Each row of a before or after table is a point. One or more steps were done to the points. Then noise was added and the rows were shuffled. The steps act on columns, c1 being the first. What was done? A step turns or swaps two columns, mirrors them in a line or flattens them onto one, adds a multiple of one to another, or multiplies or shifts one. Angles are multiples of 10 degrees, from the lower column toward the higher: turns from -170 to 170, lines from 10 to 170 but not 90. Use the fewest steps. Two steps may share a column if one is a turn and the other turns, adds or multiplies; they go together, in the order done. Otherwise the lowest column goes first.
In the rows, zero is written as 128.

Before:
[[165  95 242]
 [139 104 124]
 [151 180 125]
 [146 108 101]
 [146 102 195]
 [140 126 107]
 [183 119 105]
 [139  82 193]
 [160  99 100]
 [175 108  98]
 [154  93  99]]
After, 11 rows:
[[152 179 127]
 [142 104 123]
 [124 102 196]
 [168  99  98]
 [129  95 242]
 [191 119 104]
 [118  79 193]
 [153 108 101]
 [147 125 108]
 [162  91  98]
 [183 109  97]]
Steps: add -0.3 times c3 to c1

Before (11 x 6):
[[167 136 111 191 120 101]
 [ 92  81 167 135 123  96]
 [ 99 117 110 116 177 173]
 [ 99 170  79  89 138 166]
 [ 92 170 115  92 105 145]
 [178 131 110 111 131  87]
 [ 67 154 100 119 219 177]
 [104 176 134 164 145  69]
 [143 141 158 149 218 151]
 [ 61  69  96  67 149 182]
 [175 174 163 152 116 111]]
After (11 x 6):
[[ 90  82 167 136 112  98]
 [ 95 169 115  93 111 152]
 [177 173 160 153 113 117]
 [ 68 154 101 121 231 143]
 [107 174 139 164 123  65]
 [168 133 110 189 111 105]
 [142 142 158 147 219 119]
 [176 131 109 111 118  85]
 [100 118 111 118 192 151]
 [ 99 169  78  88 152 159]
 [ 62  66  97  69 168 172]]
Steps: turn c5 and c6 by -20 degrees

Before, 13 rows:
[[146 139 130  86  63 116 196 143 150]
 [104 132  80  86 153 118 108 121  67]
 [113 104 120 106 162 132 132 206  59]
 [154 107 106 164 139 137 188 118 147]
 [121 127  92 106 109 171 108 151  69]
 [125  87 125  72 123 152 115 218  87]
 [121  84 135  99  76 120 107 105  95]
 [203 128 141  79 107 140 142  95  28]
 [ 41 132 150  81 116 138  98 224 110]
 [135 103 114  87 168 143 122 147  81]
 [123  87 157 109 109 177 145 114 156]
 [153 152 135 118  92 124 111 158 164]
 [138 160 112 193 135 148 204 155 109]]
After (13 x 9):
[[123  87 123  74 184 152 116 219  86]
 [146 138 133  85 224 107 193 145 150]
 [138  99 113  85 147 188 119 145  83]
 [126 125  92 106 126 112 109 154  72]
 [113 102 123 106 135 170 134 207  57]
 [149 149 140 116 163 112 116 162 162]
 [158 107 112 161  67 109 190 122 146]
 [201 122 156  80 192 141 140  96  30]
 [120  89 157 108 117 103 142 111 155]
 [112 134  75  85 181 187 109 124  65]
 [139 157 110 193  24  74 205 154 106]
 [118  88 138  98 198 107 107 102  94]
 [ 38 133 136  82 190 148  97 227 108]]
Steps: turn c1 and c3 by 10 degrees; add 1.5 times c4 to c6; turn c5 and c6 by 120 degrees

Before (10 x 12):
[[152 176  76 166  79 126 125 163 109 127  47  95]
 [141 144 152 157 123 103 104 158  59 100 154 126]
 [138  90 126 192 133  56 142  49 119  61 133 232]
 [ 90 143 117  84 151 118 138 176 154 121 175  68]
 [147 110 158 129 141 130 150 199 153 123 141  99]
 [167 134 115 107  66 114 161 107  84 103 149 114]
 [111 143 134 181  30  78  98 146 100 133 143 145]
 [153 117  56 197  41 190 164 182 123 100 120 108]
 [147 115  96 150 166 130  82 176 135 179 104  89]
 [ 46 104 182 175 124 119 153 155 133 150 159  79]]
After, 10 rows:
[[ 91 144  70  85 149 138 188 175 154 119 176 119]
 [151 115 107 196  40  66 212 184 123 101 121  59]
 [136  90 235 192 130 199 190  49 120  64 135 126]
 [168 132 114 109  67 141 212 106  82 102 148 115]
 [147 111 101 127 141 126 200 197 152 123 140 159]
 [ 46 102  80 175 124 135 201 155 133 148 158 181]
 [151 174  98 167  80 130 179 161 108 127  46  74]
 [146 115  89 149 165 126 131 176 134 179 102  95]
 [113 142 145 181  30 177 147 146  98 132 140 135]
 [142 142 125 158 124 153 157 157  59 100 157 152]]
Steps: swap c3 and c12; multiply c6 by -1; shift c7 by 50
